Each wall is flat, endless, passes through zero and stands at right angles to its row. A trip goes straight from one point to another. Which walls does it cross, in order?

Walls:
(1): [0.25 0.44 0.48]
(2): [ 0.55  0.09 -0.30]
Trips:
[ 0.32 -0.15  0.21] to [-0.22 -0.05 -0.37] -> 1, 2
[-0.47  0.38  0.72] to [-0.10 -0.12 -0.19] -> 1
[0.04 0.10 0.00] to [ 0.14  0.41 -0.13] -> none
[0.19 0.62 0.30] to [-0.32 -0.46 -0.35] -> 2, 1
[ 0.40  0.01 -0.04] to [ 0.24  0.57 -0.25] -> none
[ 0.46 -0.34 -0.06] to [ 0.04  0.33 -0.28] -> 1
[-0.22  0.09 -0.32] to [-0.32 -0.50 -0.31] -> none
[-0.25  0.03 -0.22] to [ 0.27 -0.54 -0.18] -> 2

Walls:
(1): [ 0.45  0.47  0.16  0.08  0.60 -0.17 -0.11 -0.07 -0.44 -0.14  0.08 -0.05
  0.09  0.59]
(2): [ 0.51 -0.22  0.27  0.19  0.03 -0.24 -0.41  0.00 -0.15  0.26  0.38 -0.15
  0.01 -0.03]
(3): [-0.14  0.30 -0.23  0.04 -0.04 -0.06  0.56 -0.14  0.29  0.23  0.49 -0.37
 -0.10  0.34]
Trips:
[-0.32  0.83  0.12  0.10 -0.40  0.23  0.40  0.08  0.12  0.78 -0.19 -0.22
 -0.15 -0.16] to [ 0.00 -0.51 -0.09  0.15  0.40  0.04  0.05 -0.04 -0.26 -0.27 -0.61 -0.26
 -0.23  0.08] -> 3, 1
[-0.30  0.26  0.69 -0.01  0.18  0.34  0.59  0.12 -0.33  0.36 -0.02  0.07
 -0.24  0.20] to [ 0.11 -0.18  0.37 -0.21 -0.11 -0.54 -0.14  0.05 -0.42  0.22 -0.78  0.04
  0.04  0.15] -> 3, 2
[-0.26  0.01 -0.89  0.03 -0.51  0.36 -0.19 -0.19 -0.36 -0.16 -0.17  0.22
  0.02  0.07] to [ 0.16  0.12 -0.01  0.27  0.04 -0.25  0.50  0.11 -1.09 -0.09  0.33  0.67
 -0.34 -0.37] -> 1, 2
[ 0.12 -0.44  0.49 -0.22 -0.62  0.14  0.18 -0.51 -0.42 -0.43 -0.20  0.18
 -0.17  0.06] to [ 0.29  0.29 -1.09 -0.22  0.65  0.02  0.05 -0.01 -0.34  0.07  0.00  0.43
  0.40 -0.58] -> 1
[ 0.33 -0.16  0.08 -0.01  0.09 -0.48 -0.09  0.54 -0.19  0.04  0.25  0.34
 -0.28  0.21] to [ 0.00  0.54  0.07 -0.07 -0.31  0.53 -0.22 -0.06 -0.01 -0.21 -0.28  0.35
 -0.18 -0.19] -> 2, 1
[ 0.20 -0.14 -0.27 -0.29  0.28  0.53  0.08  0.06 -0.35 -0.15  0.09 -0.10
 -0.24 -0.41] to [-0.34 -0.06  0.42 -0.05  0.07  0.39 -0.02  0.15 -0.07  0.43 -0.25  0.00
 -0.38 -0.25] -> none
[-0.16  0.13 -0.70 -0.07 -0.32  0.40 -0.24  0.54 -0.08  0.07  0.05  0.23
 -0.40 -0.35] to [-0.09  0.39 -0.05 -0.16  0.45  0.16 -0.05  0.02  0.24 -0.21 -0.20 -0.23
  0.47 -0.06] -> 1, 3
[ 0.38 -0.19  0.10  0.11  0.18  0.03 -0.10 -0.41 -0.05 -0.18  0.47  0.08
  0.43  0.25] to [ 0.48 -0.04  0.59 -0.11  0.19  0.32  0.13 -0.15 -0.31 -0.22 -0.54 -0.31
 -0.02  0.33] -> 3
[ 0.41  0.01  0.41  0.02  0.18  0.44  0.17 -0.51  0.05 -0.17  0.06 -0.12
 -0.13  0.78] to [ 0.56 -0.10 -0.14  0.13  0.78  0.14 -0.23  0.00  0.27  0.07  0.70  0.11
  0.17  0.03] -> none
[-0.38 -0.39  0.68 -0.02  0.59 -0.10  0.35 -0.04 -0.16 -0.03 -0.19 -0.03
  0.52 -0.20] to [-0.29 -0.17 -0.17 -0.28 -0.27  0.03 -0.15 -0.13  0.09  0.14  0.04 -0.27
  0.05 -0.24] -> 1, 3
